Rows are points. The points of each table are mixes of a few directions, plus a little noise. How many directions does each table use, and how many do they share? Where both have some left over, give the other angles between the two spaces (their principal angles), to ten degrees, smallest first.

First (6 x 3):
[[-44  61 -65]
 [ 46   5   8]
 [ -6 -11   8]
 [-59 -49  26]
 [  0 -15  13]
 [ 63   8  10]]
Second (6 x 3):
[[ 23 -25 -37]
 [-68  -1  42]
 [ 22   8  -7]
 [ 45  31   2]
 [ 31 -35 -53]
 [-52  23  54]]
Directions: first 2, second 2, shared 1; angles 90

First (7 x 4):
[[ -1  30  -1  30]
 [ -3 104  -3 100]
 [  0  17   0  16]
 [  2 -56   2 -54]
 [  1 -55   2 -53]
 [  1 -20   1 -19]
 [  1 -20   1 -19]]
Second (7 x 4):
[[ 35  37  25 -56]
 [  3 -48  61  63]
 [ -2 -39  24  52]
 [-17  41 -10 -52]
 [-17 -13 -60  22]
 [ 30  31 -17 -47]
 [-32  -9 -22  18]]
Directions: first 1, second 3, shared 0; angles 80

First (7 x 6):
[[ -45   50  -34  -20   -6   35]
 [   5    5   28  -10    2   -1]
 [ -23  -23 -100   65   53   61]
 [  30  -19   25  -16  -32  -65]
 [   3   24   14  -25  -13  -24]
 [  39   -3   19   26   66    8]
 [ -10  -35   45  -19  -70  -14]]
Second (7 x 6):
[[-10  -6  14  30 -17  18]
 [-23 -13  29  65 -40  38]
 [ -2  -2   3   8  -5   5]
 [ 33  18 -42 -93  56 -52]
 [ -5  -3   7  16 -10   9]
 [-22 -12  27  64 -37  36]
 [ 33  17 -41 -92  55 -54]]
Directions: first 4, second 1, shared 0; angles 40

First (10 x 9):
[[-19  29 -21   8 -11 -12  -1 -11 -10]
 [ 70 -61  38 -34   9  27 -13  -2  55]
 [  3   6  -6  -3  -7  -2  -2  -7   6]
 [-51 -20  -2  30 121  27 -75   1 -44]
 [  3  18  -8  -1 -39 -12  24  -2   4]
 [-35 -18  20  24  36   8  13  42 -48]
 [ -9  29 -13   3 -42 -18  29  -1  -6]
 [ 11   8  -3  -6 -27  -6  13  -5  10]
 [  7  20 -14  -6 -29 -10   5 -16  14]
 [ 23 -10   8 -11 -14   2   7  -1  19]]
Second (8 x 9):
[[-15 -21  13  -7  -3  14  18  19 -14]
 [-39 -50  13 -20  41  50  46  21 -47]
 [ 24  25 -22   8  19 -13 -22 -34  15]
 [ 31  41  -9  15 -41 -43 -40 -14  39]
 [ 41  51 -26  18 -10 -41 -47 -38  41]
 [ -7 -11   3  -4   8   8  10   4 -10]
 [-34 -41  26 -15  -4  28  37  36 -31]
 [  1   2   2   0  -8  -5  -1   2   3]]
Directions: first 3, second 2, shared 0; angles 30, 50

First (11 x 11):
[[  -2   14    7  -28  -27   -5  -25    1   -2   15   51]
 [  13  -21   36   18  -50    8  -46  -34   18   13   23]
 [ -15   21  -36  -23   53   -5   50   38  -23  -13  -33]
 [ -16   16  -26  -25   55    2   53   39  -31  -13  -52]
 [   3   -8   38  -22  -54   11  -51  -18   -3   18   30]
 [   5  -59   52   52    3   39   -3  -31   -7  -21 -121]
 [   1   32  -54    7   24  -32   30   16   23   -1   57]
 [  16    2  -29   55    2  -26    3  -19   47    0   44]
 [  11   -1   -8   32  -13  -15  -12  -19   32    5   38]
 [ -22   -4   27  -67   17   34   13   29  -65   -8  -79]
 [   3   13  -11   -2   -6  -12   -7    1   11    6   37]]
Second (11 x 11):
[[   6   26  -56    9   47   -3   38   43   15  -14   32]
 [  28   -3  -28   74  -12  -18  -13  -23   67   -1   71]
 [ -16   24    5  -52  -18  -27   -5   -5  -21   19   26]
 [  18   -4  -19   41    5    5   -1    2   33   -7   29]
 [  36  -28   11   36   -8   76  -36   27   23  -18   10]
 [   4    2  -11   34  -12  -38   -3  -30   33    9   38]
 [  -4  -10   -6   33   24  -11   24  -11    8   -9  -38]
 [ -12    4  -13  -11   36    4   34   21  -21  -11  -44]
 [ -25  -35   84  -60  -24   44  -25  -11  -71    0 -115]
 [ -22   29   -1  -51  -19  -51    0  -17  -16   23   31]
 [ -16   -6   37  -50  -14   18  -12    5  -45    7  -41]]
Directions: first 3, second 4, shared 3

First (8 x 12):
[[ 62  13  35   3 -12  45  11  26  26  56 -31 -56]
 [-13 -25 -18 -23  12 -14  36 -16  16 -33 -12   3]
 [-79 -31 -42 -22  28 -57  25 -41   8 -77  39  52]
 [-18  -8 -26  -3  -5 -15 -16  -8 -44 -34 -10  36]
 [-12  31  18  27  -2   2 -43   7 -10  28  38   6]
 [ 29  57  83  34   8  38  -3  22 104 115  63 -83]
 [ 18  -5 -19   2 -19   8 -30  12 -66 -14 -40  24]
 [  8 -29 -30 -24  -5  -4  14  -1 -36 -45 -49  23]]
Second (8 x 12):
[[  74   68   45   59  -51   60 -109   60  -89   94  -22  -11]
 [ -27  -24  -16  -21   19  -20   39  -21   32  -33    8    4]
 [ -22  -19  -13  -17   15  -17   31  -17   25  -27    6    2]
 [  -4   -3   -2   -2    2   -2    6   -2    5   -6    1    1]
 [  -6   -4   -4   -5    3   -4    6   -4    6   -6    1    2]
 [ -45  -40  -27  -36   32  -36   66  -37   54  -57   12    7]
 [  55   49   34   46  -39   44  -82   45  -66   70  -15   -9]
 [ -28  -25  -17  -22   19  -23   42  -23   34  -35    8    4]]
Directions: first 3, second 1, shared 1

First (11 x 14):
[[   0    5    4  -11   12   -9  -20   15   -8   -3   26    3   15  -28]
 [   0   -1    0    2   -2    1    3   -2    1    0   -4    0   -2    4]
 [   0    1    1   -2    2   -2   -4    3   -2   -1    5    1    3   -5]
 [   0   -2   -1    3   -4    3    6   -5    2    1   -7   -1   -4    8]
 [   0   -3   -2    6   -7    5   11   -8    4    2  -14   -1   -8   15]
 [  -1    8    6  -18   20  -14  -32   25  -13   -5   42    4   24  -46]
 [   0    4    3   -8   10   -7  -15   12   -6   -2   20    2   12  -22]
 [  -1    5    3  -11   12   -9  -19   15   -8   -3   25    3   15  -28]
 [   2  -23  -15   46  -53   38   83  -65   35   13 -110  -11  -63  121]
 [  -1    8    5  -17   19  -14  -30   24  -13   -5   40    4   23  -44]
 [   0   -5   -3    9  -11    8   17  -13    7    3  -22   -2  -13   24]]
Second (9 x 14):
[[ -2  11   9 -23  27 -19 -42  33 -19  -7  56   4  32 -64]
 [  0  -2  -2   3  -5   2   6  -4   3   0  -6   0  -4   8]
 [  1  -8  -6  21 -23  17  36 -28  16   6 -48  -5 -30  53]
 [ -1   2   3 -11  11  -7 -17  14  -7  -2  21   1  13 -25]
 [  0  -7  -4  10 -13  10  22 -18   9   4 -29  -3 -18  31]
 [ -1   7   3 -15  18 -13 -28  22 -13  -5  37   3  21 -41]
 [  1 -10  -7  20 -23  16  36 -29  17   7 -47  -4 -27  53]
 [  1  -9  -4  16 -18  13  28 -22  12   5 -38  -5 -20  41]
 [ -1  11   7 -22  25 -17 -39  31 -16  -7  51   7  30 -57]]
Directions: first 1, second 1, shared 1

First (8 x 20):
[[  -8    1   17    3   -7    1   -3  -11    7   -5    4    9   -1  -14
    -9    2   14   16  -10    6]
 [ -19  -20  -38  -10  -45  -14  -26  -14    1  -14   45  -14    8  -49
   -37  -27   21   59   10   -7]
 [   7    0   27   17   -1  -19  -19  -29   15  -16   15   31  -16  -29
   -20  -22   20   28  -16   11]
 [ -17    9   -4  -20   13   40   41   40  -14   28  -40  -37   25   52
    34   52  -21  -50    8   -5]
 [ -32   -3   26   -2  -31    5   -8  -21   15  -11   19    6    8  -41
   -30    4   36   48  -17    7]
 [ 103    3  -12   52   62  -87  -51  -36    1  -26   18   70  -67   -1
     8 -100  -34  -25   14    3]
 [ -25    2   19   -8  -11   20   12    2    4    4   -9   -7   13   -1
    -3   27   13    7  -11    4]
 [ -11    9  -34  -30   21   50   55   65  -29   39  -52  -61   33   84
    56   64  -46  -82   23  -16]]
Second (10 x 20):
[[-27 -14  81 -40  96 -15 -51 -42  -4 -27 -25  25 -43 -20 -14  18  42 -34
   -4  53]
 [ -7  11  11  11 -46  44   6  25  -1   8  27 -15  51  -7  17 -11 -30  18
  -13  -9]
 [ 12  10 -45  23 -28  -7  24  -4   9   8 -12 -12 -32  30  -2  -3  -3   1
   25 -21]
 [ -6 -39  32 -60 121 -78 -72 -40 -19 -31 -42  36 -65 -32 -38  34  58 -52
  -10  50]
 [  3  25 -23  10 -23  25  51 -20  17   2  -4   1 -20  -3  10  -7  -9  14
   11 -36]
 [ -1   2 -12  32 -57  14 -30  48 -12  14  19 -35  34  19   7  -3 -38   0
    1  -2]
 [ -2   0   1 -23 -22  28 -34  28 -26  -9  27  -4  51 -66   5  11 -25   3
  -38 -26]
 [ 22 -14 -39 -18  23 -34  47 -16  13  -1  -8  28  -7 -12  -4  -6  25  19
   -6 -17]
 [ 15 -18 -14  24  21 -38  67 -11  41  22 -11  14  -4  77   1 -27  29  26
   31  37]
 [-13  32   5  38 -85  68  -7  36  -4  14  26 -41  36   8  20  -8 -54   8
    2 -27]]
Directions: first 3, second 5, shared 0; angles 40, 60, 70

First (11 x 24):
[[  12   30  -11  -16    1    0    5    1    7    6   23  -18    7    0
     3   35  -20  -20  -19  -24    3   33    1   -6]
 [  -9  -24   46   23  -23  -51   29    5  -31   -3    9   24   -6   44
     9  -10    4   -1    8   37   34   26   33  -18]
 [ -11  -52   -5   12   -5   36   25    1   39   28    2   -9    5   -9
    23  -20   17   40   33    1  -12  -28   -7   26]
 [  -3   17  -58  -26   37  120  -31    9   19   62   20  -64   26  -71
   -22   51   26  -13  -16    2  -36  -47  -40   -3]
 [  14   14  -16  -18  -30   -8    7  -13   74  -31   -1    3    0    8
    44   15  -53   23   15  -85   -4   43   -8   44]
 [  13   16   46    7   30  -48   28   -5   33  -40   -1   30    2   19
    -3   38  -50  -35  -11    5   29   21    9  -16]
 [   9  -27  -34   17   50  -32   25   -4  -83   24  -11   -8  -22  -18
   -54 -109   76   13  -19   37  -47  -58    2  -13]
 [ -19    5  -37  -20  -47   87  -20   23  -37   90   61  -72   23  -12
    16   54   40    0   -7   11    1   27    4  -15]
 [ -12   39   41   -7  -45  -21  -77   -5   26  -87  -55   61   -5   21
    19   36  -60  -11   16  -15   39   21   -5    8]
 [  23  -36  -43    5   83   18   61  -13   41   26    0  -24   -2  -47
   -24  -55   25   20   -3  -16  -58  -66  -26   24]
 [ -17   19   68   23  -53 -103  -52    2  -88  -76  -47   79  -28   64
   -10  -34   -6  -16    1   49   53   29   38  -33]]
Second (11 x 24):
[[  36   -1  -38    2   31  -15   35   -3   -9   15   13  -29  -19  -22
   -16  -11   22    3  -39  -26  -31    6   -5   -2]
 [ -18    6   -4  -10   17   91  -35   15    1   43   14  -33   24  -40
   -14   70   15  -25   -7   44    4  -32  -18  -23]
 [  25   -9  -20   16  -23  -31    8    5  -49    4    0  -14  -32    2
    -6  -18   38   12  -36   -7  -10   26   11   -9]
 [  48  -23  -40   23   21  -49   25  -11  -17  -28  -36    2  -55  -23
   -19  -64   37   31  -37  -35  -43  -12   -9   13]
 [   1  -19  -19   13   31   81  -48    7    6   10  -40  -14  -10  -66
   -32   25   40   -1  -16   38  -23  -76  -37   -8]
 [  33  -21  -18   24  -13  -64   12   -7  -29  -34  -34   16  -50    3
    -6  -61   31   32  -26  -24  -23    6    4   11]
 [ -26  -13   21   16  -67   34  -65   21  -61   13  -12    1   -9    7
     6   32   41    2    1   59   31    6   13  -27]
 [ -32   13   69  -11  -73 -121   31  -16   13  -59   13   72   21  116
    59  -55  -81   16   70  -39   57   80   51   28]
 [ -30   46   27  -52   51   15   51  -16   95   17   66    1   83   27
    23   39 -102  -42   53  -31   18   17    1   15]
 [   5   34  -10  -31   31    5   54   -3   23   44   73  -40   38   10
     5   38  -35  -34   -9  -27    2   39    7   -7]
 [ -37  -18   31    9   -9   53  -67    4   24  -28  -52   40    9  -14
    -1    8   -4    7   41   46   16  -62  -18    5]]
Directions: first 6, second 4, shared 3; angles 40

First (8 x 32):
[[-36  69 -80 -30  37  55 -92 -34 -10 -14 -24 -74   5  20 -88 -86  20 -32
   84   2 -21  52 -16 -53  34 -85  21  37 -35  28  44   6]
 [ 10 -16  24   1  29  -9  18  23   6 -19 -22  44 -35 -28  37  18  -2  -6
   -8 -19  33  24  33  18   5 -13  12  -8   7 -22   8  14]
 [-17  11  -3   7  19   1 -31 -12 -12  36 -42  14  -4  44 -39 -16 -14   2
   31 -12 -44  -4 -17 -54  10   7 -19  42  17   5  17  20]
 [-33 -28 -20   0  -3  22   7  34  27   1  33 -46 -31  -6  13  17  35  28
   15   4   4  -1  37   7  -7  17  36  -7  20   4 -19   6]
 [ 52 -68  31  15 -27 -32  51  -4   2 -45  19  65 -14 -23  63  19 -10  12
  -38 -27  62   1  29  45 -40  -9  14 -25 -19 -14 -11   3]
 [-15 121  38 -14  31 -10 -34  20 -18  59 -52 -10  52  10 -54  11 -27 -56
   -8  50 -91 -24 -69 -34  59  23 -85   9  27  -8  19 -45]
 [ 45 -55  21  20 -68 -26  39   9  11 -29  59   9  21   9  35  17   2  17
  -27   6  11 -42   6  28 -53   8 -10 -26 -19   6 -25 -37]
 [ -4 -34 -10  -1 -19  -3  43 -37  -5  12  28  -2   6 -26  34  21  -6  35
  -47  -4  45  -5  -4  44  -8  52  29 -21   3   3 -33  31]]
Second (10 x 32):
[[-22 -57 -45  10 -41  20   5  -9  15  -3  53 -53 -12  23  -1  -8  29  48
   18  -4   9 -15  22  -1 -37  17  42   5  -3  24 -27  15]
 [ 35 -13 -30  -2 -76   0  15 -46  -5 -32  74 -47  57  -3  -1 -23   4   5
  -22  23  25 -24 -29  36 -36 -11   5 -30 -51  31 -22 -35]
 [ 23  37  24  -7   9 -16   0  -4 -12  -5 -20  27  18 -15   0   1 -20 -31
  -17   8  -2   4 -20   9  16 -14 -30  -9 -12 -11  14 -18]
 [  9  67  57  -7  71 -23 -10  27 -17  17 -89  73 -11 -22   1  19 -32 -56
  -10  -3 -20  27 -14  -9  50 -17 -48   7  22 -38  38  -3]
 [ 19  17   6  -3 -12  -7   2 -15  -8 -11   7   1  23  -8  -1  -5  -8 -16
  -16  13   6  -3 -18  14  -1 -10 -12 -13 -18   2   2 -20]
 [-83 -88 -38  20  31  37  -7  42  36  39  -1 -32 -96  44   1  18  49  81
   65 -41 -18   5  75 -49 -14  45  72  47  66   7 -18  72]
 [  8  41  36  -7  40 -15  -6  14 -11   7 -48  45  -2 -17   1  10 -19 -35
  -11   1  -8  13  -7  -4  29  -9 -29   1   8 -21  20  -5]
 [-76 -65 -19  17  52  31 -10  52  29  43 -32  -6 -97  33   4  24  39  59
   61 -39 -23  14  72 -55   2  40  55  49  70  -6  -6  71]
 [ 52   2 -25  -8 -83  -6  18 -57 -11 -43  79 -42  77 -13  -4 -31  -8  -8
  -37  32  28 -26 -46  47 -36 -23 -11 -41 -65  30 -20 -53]
 [ 35  56  35 -12  14 -24  -2  -8 -19 -11 -27  38  33 -25  -1   0 -28 -50
  -28  13   1   5 -34  16  24 -24 -45 -17 -18 -14  20 -30]]
Directions: first 6, second 2, shared 2

First (11 x 32):
[[-13   2  15  24   8  -2  -7   3 -34   1 -23   5   1  27 -18  17  38  18
    2  10  -8  26   8 -11   4  10   9   6 -31   2 -18  13]
 [ 12  31 -29 -47   4 -55 -46  -1  35  33 -24 -11   6  15 -15  14 -27 -12
  -10  -1 -14   3   0 -36   6   5   1 -19  47  -3  51   2]
 [ -5  21   1   0  -7 -20 -23  -5  -5  19  -3  -4  24  18  -6  13 -16  -6
   -4 -15  -6   9  -7 -19   1 -14 -16  -4  19   4   4  -1]
 [ 52  35 -60 -47  -4 -35 -31   0  69  46  -4   2   4  35 -11  18 -44 -43
   -2   0  23  25 -46  -1   2  -5   3 -21  72 -24  61  -6]
 [-13   5  13  27   6  -8 -11   6 -37   4 -28   6   0  36 -26  23  41  20
   -1  11  -9  35   8 -14   5  13  12   5 -30   0 -14  17]
 [-15 -16  10 -28  -5   2  12  -7  17 -22  19 -16 -11 -61  30 -32 -29   2
   -7  -9 -16 -61  28  -2  -3  -2 -11  -1   7  13   4 -13]
 [  0 -27   4 -19 -13  37  41  -7  31 -32  51  -6  -8 -75  50 -49 -46 -18
    1 -16  11 -65   2  32 -12 -17 -19   5  16   9  -6 -26]
 [ -3 -22   8  -1  -4  28  31  -3  10 -26  27  -2  -9 -45  27 -27 -13  -5
    2  -6   6 -35   6  25  -7  -5  -6   7  -5   3 -12 -13]
 [-15 -35  31  40  -7  59  51   0 -30 -40  38   7  -2 -35  26 -24  11   8
   10  -7  13 -22   4  38 -10 -11 -11  19 -37   7 -49 -10]
 [  1  13   5  42   5   0 -13   5 -38  18 -23  15  16  65 -34  38  41   8
    5   6   9  63 -20  -6   4   1   8   7 -19  -5 -18  14]
 [ -2  -8   2   9  16  -7   0   7 -18  -2 -33   5 -23  19 -25  14  48  23
    0  30 -10  19  19  -7   8  30  31   0 -36  -5  -1  21]]
Second (8 x 32):
[[-26 -17  21 -21  -2  -1   8  -5   3 -25  11 -17  -8 -59  25 -31 -19  12
   -7  -9 -23 -58  39  -9  -3   0  -9   0  -5  17  -3  -9]
 [ 32  21 -26  26   2   1  -9   6  -3  30 -14  20  10  73 -31  38  24 -15
    8  11  28  71 -47  11   3   0  11   0   6 -21   4  10]
 [-15 -10  12 -12  -1  -1   4  -3   2 -14   6  -9  -5 -34  15 -18 -11   7
   -4  -5 -13 -34  22  -5  -2   0  -5   0  -3  10  -2  -5]
 [ 53  34 -42  43   4   2 -15  11  -5  50 -22  33  16 121 -52  64  39 -25
   13  19  47 119 -79  18   5  -1  18   0  10 -35   6  17]
 [-31 -20  25 -25  -2  -1   9  -7   3 -29  13 -19 -10 -71  30 -38 -23  15
   -8 -11 -27 -69  46 -10  -3   0 -11   0  -6  20  -4 -10]
 [  2   1  -2   2   0   0  -1   0   0   2  -1   2   1   5  -2   3   2  -1
    0   1   2   5  -4   1   0   0   1   0   1  -2   0   1]
 [-25 -16  20 -20  -2  -1   7  -5   3 -24  11 -16  -8 -58  25 -31 -19  12
   -6  -9 -22 -57  37  -9  -3   0  -9   0  -5  17  -3  -8]
 [ 10   7  -8   8   1   0  -3   2  -1  10  -4   6   3  23 -10  12   8  -5
    3   4   9  23 -15   3   1   0   4   0   2  -7   1   3]]
Directions: first 4, second 1, shared 1
